Each row of a before or after table is a point. One or more steps were done to the points. Then noise was added and the rows were shuffled. The steps act on columns, c1 being the first. Name the steps. A step turns or swaps two columns, mirrors them in a line or flattens them onto one, adds a multiple of one to another, or multiplies or shifts one. Angles are multiples of 10 degrees, from the lower column toward the higher: turns from -170 to 170, lines from 10 to 170 but not 90. Use the fewest steps. Two steps may share a column if one is a turn and the other turns, adds or multiplies; they go together, in the order done. Otherwise the lowest column goes first.

Before (11 x 2)
[[ 51  41]
 [ 70  -6]
 [ 13  24]
 [ 43 -12]
 [-74  32]
 [-26  -4]
 [-66  51]
 [ 41  19]
 [ 19   5]
 [ 38  10]
 [ -6  36]]
After (11 x 2)
[[-59  52]
 [-69  55]
 [ 10 -10]
 [-18  21]
 [ 43 -34]
 [  7 -12]
 [ 34 -32]
 [-19  10]
 [ 17 -13]
 [ 18 -13]
 [  3   7]]
Steps: flatten c1 and c2 onto the line at 140 degrees

Before (13 x 4)
[[-16   7  10 -63]
 [-11  20  14  64]
 [  8 -13 -19 -30]
 [  1  68  -3  95]
 [ 18  15  15  63]
 [ 45  50 -11  36]
 [ -5  -4 -30  33]
 [ -2  39 -14  35]
 [-15  18 -14   3]
 [ 23 -45  52 -39]
 [ 18 -36 -61 -27]
 [ 38 -15 -58 -45]
 [-19 -33  50 -73]]
After (13 x 4)
[[-17   1  12 -44]
 [ 17 -10 -70 -20]
 [-13  16  21  44]
 [-14  23  -9   4]
 [  7  -6 -21 -22]
 [-20 -48  35 -54]
 [ -6   8 -30  26]
 [ 22 -58  34 -29]
 [ 44  52   4  25]
 [ -4  42  -3  25]
 [ 40   6 -59 -33]
 [  2  64  18  66]
 [ 18  10  22  43]]
Steps: turn c2 and c3 by 20 degrees; multiply c4 by 0.7

Before (13 x 9)
[[-30  -4 -13 -14  72 -62  -4  40  17]
 [ 35 -11 -21 -23  46  -7  -5   7  13]
 [-29   8  -9 -56  23   5 -27  31 -33]
 [  2 -51 -80 -18 -85 -19  45 -29  -4]
 [ 34 -20   8  -4 -32  -1  46  -6 -39]
 [  1 -45  49 -35 -44 -46  23  18   0]
 [ 35 -28  26 -34   6 -26  48 -28 -55]
 [ 75  10   3 -13 -48 -95 -18   5  11]
 [-91  37  35 -43 -23  22  17 -19   4]
 [-35 -41  17  24   1 -27  39  13   1]
 [-18 -30   4 -63   2 -12  53 -40 -36]
 [ 21  39  25  21 -47 -14  29   0 -25]
 [ 33  16 -22  15 -14  -8  67  42   0]]
After (13 x 9)
[[-29  31  28 -60  37   8   4 -10 -35]
 [  2 -52 -31 -21 -79 -20  87 -30  -1]
 [ 70   5  20 -12 -37 -97  -8   6   6]
 [ 33  50 -62  16  -4  -7  36  -4   4]
 [-20 -47 -60 -61  12 -10   9 -11 -34]
 [ 35   3   8 -20  60  -9  17 -12  12]
 [-91  -7 -20 -45 -13  22 -29  39   1]
 [-30  31   7 -12  79 -63   9 -27  19]
 [ 35 -40 -54 -35  12 -23 -14 -10 -56]
 [ -2 -14 -28 -39 -31 -47 -45 -46  -6]
 [ 33 -18 -50  -5 -24  -3  -1  -9 -45]
 [ 25  16 -31  21 -38 -16 -20  32 -23]
 [-40  -4 -41  24  13 -24  -5 -37  -1]]
Steps: mirror c2 and c8 in the line at 30 degrees; mirror c3 and c7 in the line at 130 degrees; shift c5 by 10

Before (14 x 12)
[[-29   4  23  39 -21 -15 -37  21  -6 -24 -18  13]
 [-17   4  16 -16  21 -29  -7  -4  15  13  10  13]
 [-20 -18 -34  43 -27 -41  20  13 -47 -28   8  15]
 [ -2  -6 -41  33 -44   7  28  50 -65   6  30  15]
 [ 36   1  -1 -22 -10 -56  60  -8 -42  11 -32   9]
 [-32   9   6   6  26 -47 -13  15  -2  -8 -16   7]
 [-22  18  10 -12  33  -4  -5 -33 -27  11   2 -20]
 [ -9  18  10 -18  28 -13 -23  -2   6 -38  12   4]
 [ -1 -21 -35  33 -14  -9 -18  25 -14 -11 -15   3]
 [ 36   9   6  23  19 -41  39  13 -41  11 -11 -20]
 [  7  34 -15   8  13 -27 -17 -28 -35  16  30   5]
 [ -5 -42  13  31   0 -36  -2  10 -22 -22  -6  27]
 [-13  -8 -13  64 -24   2  21  31   6 -21 -15  25]
 [-10  15   6   8  -1 -32 -18 -21 -12   4  30 -44]]
After (14 x 12)
[[-20   3  13 -14  33   5  -5 -53  -4  -1   5 -17]
 [-10  -2 -21 -16  30  -1 -23  -5  27 -31  14   5]
 [-33 -18  -2   6  26 -32 -11  24  19  -9 -17   6]
 [ -6   3 -23  33 -44   5  32  76 -97  34  33  16]
 [-24 -24 -44  43 -28 -37  21  22 -65   7   8  15]
 [  9  -2   0   8  12  -2 -16 -49 -26  22  31   3]
 [ 34 -15  12  22  24 -30  40  21 -27   4 -10 -21]
 [ -2  -9 -33  31 -10 -16 -19  39 -24  21 -15   1]
 [-19 -11  23 -17  19 -19  -6  -8  31  -5   9  13]
 [ -8  -9   7  12  -2 -19 -18 -35 -15  -2  30 -44]
 [ -1 -28  -9  31  -2 -44  -3  14 -24 -27  -7  28]
 [ 36 -24   4 -21  -8 -41  60 -11 -48  10 -29   8]
 [-14   1 -21  63 -24  -4  22  52 -13  -5 -15  21]
 [-28  -5  -4  41 -19 -11 -38  35 -22 -31 -18  10]]
Steps: flatten c2 and c6 onto the line at 60 degrees; turn c3 and c10 by -50 degrees; add 0.7 times c5 to c9; multiply c8 by 1.6

Before (12 x 20)
[[-18  -3  18 -13  18 -20 -30 -12 -13  22   3  -7  -5 -25 -19 -18 -10   8
    0  -7]
 [  8 -11   5  36 -24   6   5 -25  -3  20  -9 -20  11   5  13  -7   2 -10
    9  -1]
 [-10  -3  -1  58  17 -16  14 -18   7 -14 -10 -21  12 -20 -12  -3   7 -10
    7  14]
 [ 54 -16   6 -14  15   9 -15  -5 -10 -13 -16  -9  12  -9  14  -9  -6  -3
    6  -8]
 [-18   5  17   2   5 -16   9 -13 -10 -21  -3 -14 -13  -6  12   7  -8  -9
    1   9]
 [ -3  -4  24 -11   9  11  -6 -13 -12 -17   2  -4  -8 -21  15 -23  -3  30
   13 -11]
 [-26 -17  27  -2  14   7  10 -27 -14 -21  -1 -20 -19  95  20 -19 -35   2
    8  -9]
 [ -5 -39  24 -13  11   0   7   1 -13   9 -17  16 -40   1  21 -18 -14  -8
   13   2]
 [ -4  -1 -27  -8  12  11  -5  23   9  -8   0 -18   2  -9   2  19 -12  -7
    6  -7]
 [-19  -4  32  16   2   1  12 -21   5 -20  -1 -23  19 -20  12 -13 -27 -11
   14   6]
 [-18  -7  28  -2  13   8  12 -13 -11  19  -1  -7   9 -16  -1  -2   6  -3
    6   8]
 [-24   1  25  42  19   6 -19 -20  21 -13 -10  -7  -5  -7  -5  49  -8  58
    9 -10]]
After (12 x 20)
[[ 19 -17  27  -2  14 -19   8 -27 -14   6  -2  31  11  95  20 -19 -26  20
   17  -9]
 [ -3  -4  24 -11   9 -11  -4 -13 -11  32   2   2  14 -21  15 -23  -5  12
    6 -11]
 [ -1  -1 -28  -9  12 -12  -4  23  10  -5   0   9   5  -9   2  19 -20   9
   -4  -7]
 [-52 -17   6 -14  15  19 -11  -6 -10  -1 -16   4   4  -9  14  -9  -9  13
  -13  -8]
 [ 17  -3  -1  58  17   9  10 -18   6  -7 -10 -10   5 -20 -12  -3 -19  16
  -13  14]
 [  4 -39  24 -13  11  -3   5   2 -13  -9 -17  17  20   1  21 -19  14  -8
   37   2]
 [ 25  -3  18 -13  19   8 -20 -12 -13   4   3   8   1 -25 -19 -18  -9 -23
    5  -7]
 [-10 -11   5  35 -24  -1   4 -25  -3 -13  -9  -5   7   5  13  -6 -19 -18
  -12  -1]
 [ 15  -4  32  16   3 -11   8 -21   6  -7  -1  22  10 -20  12 -13 -27  21
  -21   6]
 [ 23   5  17   2   4   4   6 -13 -10  -5  -3   6   3  -6  12   7 -15  22
   12   9]
 [ 12  -7  28  -2  13 -16   9 -13 -11  -5  -1  -8   4 -16  -1  -2  -6 -18
  -10   8]
 [ 18   1  25  42  19 -16 -13 -20  21  59 -10   7  11  -7  -5  50  -8   3
    3 -10]]
Steps: turn c1 and c6 by 150 degrees; multiply c7 by 0.7; turn c10 and c18 by -100 degrees; turn c12 and c17 by 80 degrees; turn c13 and c19 by -100 degrees

Before (9 x 32)
[[ 28  15 -29   3 -22  -1   3 -21 -19 -22  17 -22 -11  -1  53 -15  45 -12
  -13 -42 -58 -31 -30 -21   8 -20  36 -66 -29  17  23  -1]
 [ 13 -25  54  29  13 -20  12  52 -10 -32 -36 -34  10 -11 -39 -73  -6  20
  -17   5 -34  25  27  -1   9 -16 -45  61  29  20  19  39]
 [  6  36 -34   1 -43 -35  12   2 -62 -53 -21  -1   3  19  21  15   5  22
   95 -10  20  46  17  61   2 -41 -36 -21  27 -25   2 -10]
 [ -7  -7   7  -3 -18  19 -27   8  19  15 -29  20 -10  -6 -10  -8   3 -30
    9 -37   1 -10  -9  -6  20   1  -2  -7 -33 -43  64  38]
 [-34  54 -77  14  61 -42  22 -28 -37   2  45 -60  23  20   1   7   1 -27
   24 -17 -58  42  -7  27   3  44  14  17  17   3  -6 -19]
 [ 54  17  16   0 -68 -12  24 -30  49 -53  -8 -23  31  21 -40  -6  19 -55
  -48  -9 -12  12  -7  -6   7  12 -19 -39  19 -10 -24 -23]
 [-49  44  -2   5 -37  41 -35   6  25  21 -16  -8  22   2  10  -4 -22 -12
   19   5   4 -22  43  23 -15  15  27  -4   7 -51 -17  37]
 [ 36  17  11  51  27 -52  23 -26   6 -44  37  -3   6  29 -16  19  14  -1
   -2  43  66   7  86 -28 -24 -67 -25 -11  -4 -69 -15  13]
 [ 17  -4  -8 -10  15 -36  40  -7  26  -3  19 -48 -10 -31 -50 -25  -4 -29
   -7   5 -16   7  37  72 -10   1 -34  44 -48 -36   8 -19]]
After (9 x 32)
[[  7  -5 -33  40 -15 -35  12  82 -61 -53 -21   4   4 -42  -8  14  -1  45
   48 -10  20  46  17  60   2 -41   3 -20  27 -26   2 -11]
 [ 16  39  -9 -18  26 -35  40  -2  26  -3  19  -3  -9 -14  27 -25 -48 -21
   -9   4 -16   8  37  72 -11   1  44  44 -48 -36   8 -20]
 [ 35  36  11   5  -4 -53  23  11   7 -45  37  14   7 -36 -43  19  -3 -25
  -24  43  66   8  87 -28 -25 -66 -14 -11  -4 -69 -15  13]
 [ 54  42  16   3  66 -13  24 -27  48 -53  -7  19  31 -28  14  -5 -23  58
  -51  -9 -12  12  -7  -7   8  12  -9 -40  19 -10 -24 -24]
 [ 13  35  54 -40 -23 -21  12 -41 -10 -33 -36  -6  10 -34 -13 -73 -35  -9
   36   5 -34  26  27   0   9 -16  32  61  30  20  19  38]
 [ 28 -40 -29  31  15  -1   3  -1 -19 -23  17  46 -11  31 -21 -15 -22  20
  -25 -41 -58 -31 -31 -21   8 -20 -18 -66 -29  16  23  -1]
 [ -8   6   7  -9  33  19 -27   3  19  15 -29   4 -12   1   5  -7  20  11
   11 -38   2  -9  -9  -6  21   2   8  -7 -34 -43  64  38]
 [-51   8  -1  44  18  41 -35  13  25  21 -16 -22  23  22  -7  -4  -8  35
   14   5   4 -22  43  23 -16  14 -15  -4   7 -50 -16  37]
 [-34  22 -76  49  16 -43  22  34 -38   2  43   2  23   1 -14   6 -60 -64
  -12 -16 -59  41  -7  27   3  43 -24  18  16   3  -6 -20]]
Steps: turn c4 and c15 by -110 degrees; turn c2 and c4 by 70 degrees; mirror c5 and c18 in the line at 130 degrees; mirror c8 and c19 in the line at 60 degrees; swap c12 and c17; turn c14 and c27 by -120 degrees

Before (11 x 64)
[[  7  -3   4  12  -7  -8   8  -7  -8 -24  15  15  14  17 -22  18  -6  -6
   17 -24   9  -2  11  -3  -1   3  -1 -21 -32  11   6 -18   9  -1  -4  -3
  -10  35  13  10   5   9 -28  -7  12  11 -95  -6  14  -4  16   5  -8  24
  -22   8  25 -12  -2 -22 -11   2  89  23]
 [  0   9   7   7 -13 -17  26 -14 -10  28  17  22  20  -2 -24   2  15   6
    0 -18 -31  11  29 -28  -7 -17   7  35  23  19   6  -4  -2  19  23  41
  -15 -11 -19  -2   1   5  82  -7 -10 -12   3   8 -21  14  14 -14  53  -6
  -19  27  30  23  16 -19  -8  -9  -7 -25]
 [-10   6 -17  18  -8 -11  23  49  65 -11 -11  26  21 -40 -15 -69  -2   2
   16  46 -31  14 -12 -14  -6  17 -11  24 -20  15 -10 -17  -6  18 -11  26
   -8  -7  -8   8   0  -5  -9  14 -16 -12 -15  -5 -23  13  14 -23 -18  21
  -15   8  24  -2 -16 -21  -8   0   2  -6]
 [ 11 -17  -6  17  -5  53  10 -27  -7 -22  16 -14  -1  10 -17  20  10  15
   15  29  -6 -20   1  83   0  -6   3 -32 -47 -34  37   9  10  -3  -9  31
   -8  20 -16 -23 -16   5  11  14  24 -14  -1 -10  -1  -2  11  -5 -12  21
   25  20  18  10 -18  17 -21 -14  -2  -8]
 [ -7 -31 -14   3 -13 -22  13 -33  -9 -12  20  13   8  15   3 -46   9  10
    8  11 -19   8 -10 -24  -4  40  -1  34  22  12 -12 -14  -9  10  29  11
  -16  -8 -20  15 -10  11 -24   1 -42  60   7   1   8  20  18   6   8  26
   -5  -9   8 -23   1 -14  19  61  13   1]
 [ 14 -27  45  14 -10  42 -15  -1   5 -20  22  -6  -4  -5   0  14  36  14
   14 -16 -18   0   3 -30  10  27  12   8   8  13  11  19  10  19  -9  38
   10   1 -18 -32   3 -29 -10   3  25  12   3   1   0  21   5 -14  -9   2
  -20  31 -33 -22   3 -22 -19   3  12  -8]
 [ -6  -4  -8 -65 -10 -27  25  -7   2  -5  14 -53   7  -2 -50  19  -9   2
  -12 -22  23  -8   0  -4 -10   0 -62  17  24 -15  12 -16 -14 -59  25   4
  -14 -11  -6   1 -40 -34 -10  13  22  -4   3   3  11  -4   7  -5 -11  22
  -21  -7  23 -25   4 -20 -26 -18  53 -20]
 [ -9  10 -16  -2   9 -24  25  16 -11 -20 -28  11  22   8 -17   9   1  -2
   18  13  -8  15 -10 -28   7 -18  -6  33  20  -8 -16 -13  16  15  16 -20
  -13 -10 -15   2   7   8 -26   5  29  16  17  -1 -11  -4   6  16  10 -17
    4   5  30 -18  13 -19  42  11  -7   0]
 [ 42 -31  -3  11  14   5   0 -21  -7  52   8  -5  -2  16   1  -4  -8  11
   17   6 -14   3  -9 -18   1  -6  19  17  12  21  -5  -7   9  -4  -1  -5
   16 -14  17   3 -24 -67 -23   6 -22  -5   7   4   8  -6 -49  13   5   7
   30  -7 -21   1  17 -13  62  23  17  -8]
 [ -9 -22   0  -8 -14  21  10 -28  -9  -5  21  19  -3  13  -2  21  20  10
  -15  29  29  16   0  39  50 -18 -24  -8  24 -12  -4 -11 -25 -30  23  38
   54  14   9  14  16  13 -27 -30   5 -15   7   7  14   6  -6  -6 -14  26
   -9   2   4 -10  17 -19   9  -5  -9  -2]
 [ -2   2  -5  13  31 -23 -48  -4  33  -2 -28  27   5  -9  -7  11  39 -23
   -6   0 -14   3  45 -21   6 -19  26  28   3   4   9 -15  17  16  38   3
  -14  11 -11  -4  19  11   3   0  16  -9   3  -1 -32 -10  17  16  32  21
  -12   3  17  10   0  -7 -28  -5  -7 -25]]
After (11 x 64)
[[ 11 -17  -5  -9  -4  53  10 -27  -7 -21  16 -15  -1  10 -17  20   9  14
   15  29  -6 -20   1  84 -15  -6   3 -32 -46 -34  37   9  11  -3  -9  30
   -8  20 -16 -23 -16   5  10  14  24 -14  -1 -10  -1  13  11  -5 -11 -43
   25  20  18  10 -18  17 -21 -14  -2  -8]
 [ -7 -32 -14  -5 -14 -22  14 -33  -9 -13  20  13   8  14   2 -46   9  11
    8  10 -19   8 -10 -24   0  40  -1  33  22  12 -12 -14  -9   9  29  11
  -16  -8 -20  15 -10  11 -23   1 -42  60   7   1   8  -5  17   6   7 -82
   -5  -8   8 -23   1 -14  19  62  13   1]
 [-10 -22   0  48 -14  21  10 -28  -8  -5  21  19  -2  13  -3  21  20  10
  -15  29  29  15   0  39 -18 -18 -24  -8  24 -12  -4 -10 -25 -30  23  39
   54  14   9  14  16  13 -27 -30   5 -15   7   7  14   8  -6  -5 -14 -65
   -9   2   3 -10  16 -20  10  -5  -9  -2]
 [ -1   2  -6  -1  31 -23 -49  -4  34  -2 -27  28   5  -9  -7  11  39 -23
   -6   0 -14   2  45 -21 -14 -19  26  29   3   4   9 -14  16  15  38   4
  -13  12 -11  -4  19  11   3   0  16  -9   2  -1 -32  20  17  15  32 -33
  -13   3  18  10   0  -7 -27  -5  -7 -25]
 [  7  -3   4  -7  -7  -8   8  -7  -8 -24  15  15  13  17 -22  17  -6  -6
   17 -24   9  -2  10  -3 -10   3   0 -21 -32  11   5 -18   9  -1  -3  -3
  -10  36  13  10   5   9 -28  -7  12  12 -95  -6  14  15  16   5  -7 -47
  -22   8  25 -12  -2 -22 -11   3  89  22]
 [ 13 -28  45   2 -10  42 -15  -1   5 -20  22  -5  -3  -6  -1  14  36  14
   13 -17 -17   0   3 -30 -17  27  13   8   8  13  11  19  10  19  -9  38
   10   0 -18 -32   2 -30 -10   3  24  12   3   1   0 -18   5 -14  -9 -30
  -21  31 -33 -21   3 -22 -19   3  13  -8]
 [-10  10 -16   8   9 -25  25  16 -11 -21 -28  10  22   7 -18   8   1  -3
   18  12  -8  16 -10 -28  -2 -18  -7  33  20  -8 -16 -13  16  15  16 -20
  -13 -10 -15   2   7   8 -26   5  29  17  17  -1 -12  -5   6  17  11  42
    4   5  30 -18  13 -20  43  10  -8  -1]
 [ 42 -31  -3  -4  14   5   0 -21  -7  52   8  -6  -3  16   1  -5  -8  11
   18   6 -14   3  -8 -18 -10  -7  20  17  12  22  -4  -6  10  -5  -1  -5
   16 -15  17   4 -24 -67 -23   6 -22  -5   7   4   9   9 -50  13   5  -7
   30  -7 -21   0  17 -14  62  22  16  -7]
 [-10   7 -16 -14  -8 -11  23  50  65 -11 -11  26  21 -40 -15 -69  -2   2
   16  46 -31  14 -11 -14 -13  17 -11  24 -19  15 -11 -17  -6  18 -12  25
   -8  -7  -8   8   0  -5  -9  14 -15 -11 -16  -5 -23  -1  14 -23 -18 -63
  -14   7  25  -2 -15 -21  -7   0   2  -5]
 [ -6  -5  -8  24 -11 -27  26  -7   2  -5  14 -52   7  -2 -51  19 -10   2
  -12 -22  23  -8   0  -4  62   1 -62  17  24 -16  13 -16 -14 -59  25   3
  -14 -12  -6   0 -40 -34 -10  13  22  -4   3   3  12  14   7  -5 -11 -42
  -22  -8  23 -25   4 -20 -26 -18  53 -20]
 [  0   9   7 -10 -13 -17  26 -14 -10  28  18  22  20  -3 -25   2  14   6
    1 -18 -31  11  30 -28  -3 -17   6  35  23  20   6  -4  -2  18  22  41
  -15 -11 -20  -1   1   5  81  -7  -9 -12   3   8 -21 -15  15 -15  54  -5
  -19  27  31  23  17 -19  -8  -9  -7 -25]]
Steps: turn c4 and c25 by -120 degrees; turn c50 and c54 by -150 degrees; multiply c54 by 2.5
